Rows are points. Each copy is the shape, with its points in the same order, stretched, turned, moved and blurred by noise. Say if it was mirrored as well.
(in the rows, 128 means zero)

Shape:
[[127  91 134]
 [124 111 121]
 [155 145 151]
 [121 156 138]
 [ 95 111 192]
 [117 156 124]
 [173 137  84]
 [138 112 117]]
Copy 1, 8 rows:
[[ 96 118 109]
 [119 133 113]
 [171  86 133]
 [160 127 156]
 [ 83  90 201]
 [161 141 146]
 [191 138  54]
 [131 128  97]]
Copy 1 is: only turned
Copy 2, 8 rows:
[[152  87 162]
 [130 114 159]
 [155 152  94]
 [104 154 111]
 [139  81 110]
 [ 95 164 125]
 [142 168 155]
 [142 116 161]]
Copy 2 is: mirrored
Copy 3:
[[147 104 147]
 [153 124 138]
 [ 89 114 116]
 [106 154 139]
 [ 91 117 203]
 [120 165 133]
 [154 123  72]
 [148 124 125]]
Copy 3 is: mirrored

Shape (9 x 4):
[[116 131 140 114]
 [165 126 133  98]
 [145 146  78 187]
 [142 128 118 141]
 [120 137 160 103]
 [172 129 160 142]
 [131 152 142 132]
 [115 131 164 140]
 [112  82 163 111]]
Copy 1, 9 rows:
[[135 150 157 160]
 [152 144 162 106]
 [112 122  50  90]
 [123 135 114 118]
 [149 135 177 167]
 [120  80 162 122]
 [139 112 144 146]
 [108 115 162 176]
 [ 92 154 187 183]]
Copy 1 is: only turned
Copy 2:
[[140 117 141 112]
 [ 98 139 108 100]
 [149 169 141 168]
 [134 142 120 126]
 [133 125 141  91]
 [113 180  87  78]
 [134 153 148 105]
 [154 138 129  94]
 [150  88  81  92]]
Copy 2 is: only turned
Copy 3 (9 x 4):
[[115  99 129 145]
 [153  72 122  93]
 [ 90 202 125 115]
 [130 131 132 120]
 [119  68 144 134]
 [155 101 183 101]
 [101 108 155 118]
 [116 107 175 158]
 [181  83 144 190]]
Copy 3 is: only turned

Shape (9 x 6):
[[154 127 162 127 143 167]
 [122  98 120 113 124 143]
 [123  85 154 123 128  28]
 [124 154 128 130 145 180]
 [134 140 121 125 188 178]
 [165  98 101 139 129 174]
 [132 157 144 139 140  73]
 [143 117 136 127 150  97]
 [154 151 128  93 149 144]]
Copy 1:
[[128 158 133 158 145 101]
 [108  99 124 133 138 155]
 [200  70 111  88 133 152]
 [ 86 155 130 137 122 104]
 [ 66 159 116 129 149  82]
 [113 120 172 154 161 136]
 [169 132 130  85 121 118]
 [150 118 127 106 147 122]
 [109 162 133 123 154 140]]
Copy 1 is: mirrored
Copy 2 (9 x 6):
[[116 123 109 146 179 140]
 [ 95 122 123 134 131 124]
 [ 85 182 185  46 117 170]
 [151 127 106 177 144  91]
 [113 160 124 190 158  99]
 [117 119  93 155 135 164]
 [146 171 150  86 121 139]
 [108 169 154 101 136 161]
 [117 169 101 123 158 120]]
Copy 2 is: mirrored
Copy 3:
[[169 145 131 109 102 103]
 [175 138 148 129 149 144]
 [123 123 138 224  64 137]
 [142 155 116  85 145 129]
 [135 182 126  70 111 136]
 [169 173 159 109 162 109]
 [ 84 149 110 155  90 117]
 [126 157 136 150  97 124]
 [140 136 147  93 102 118]]
Copy 3 is: only turned
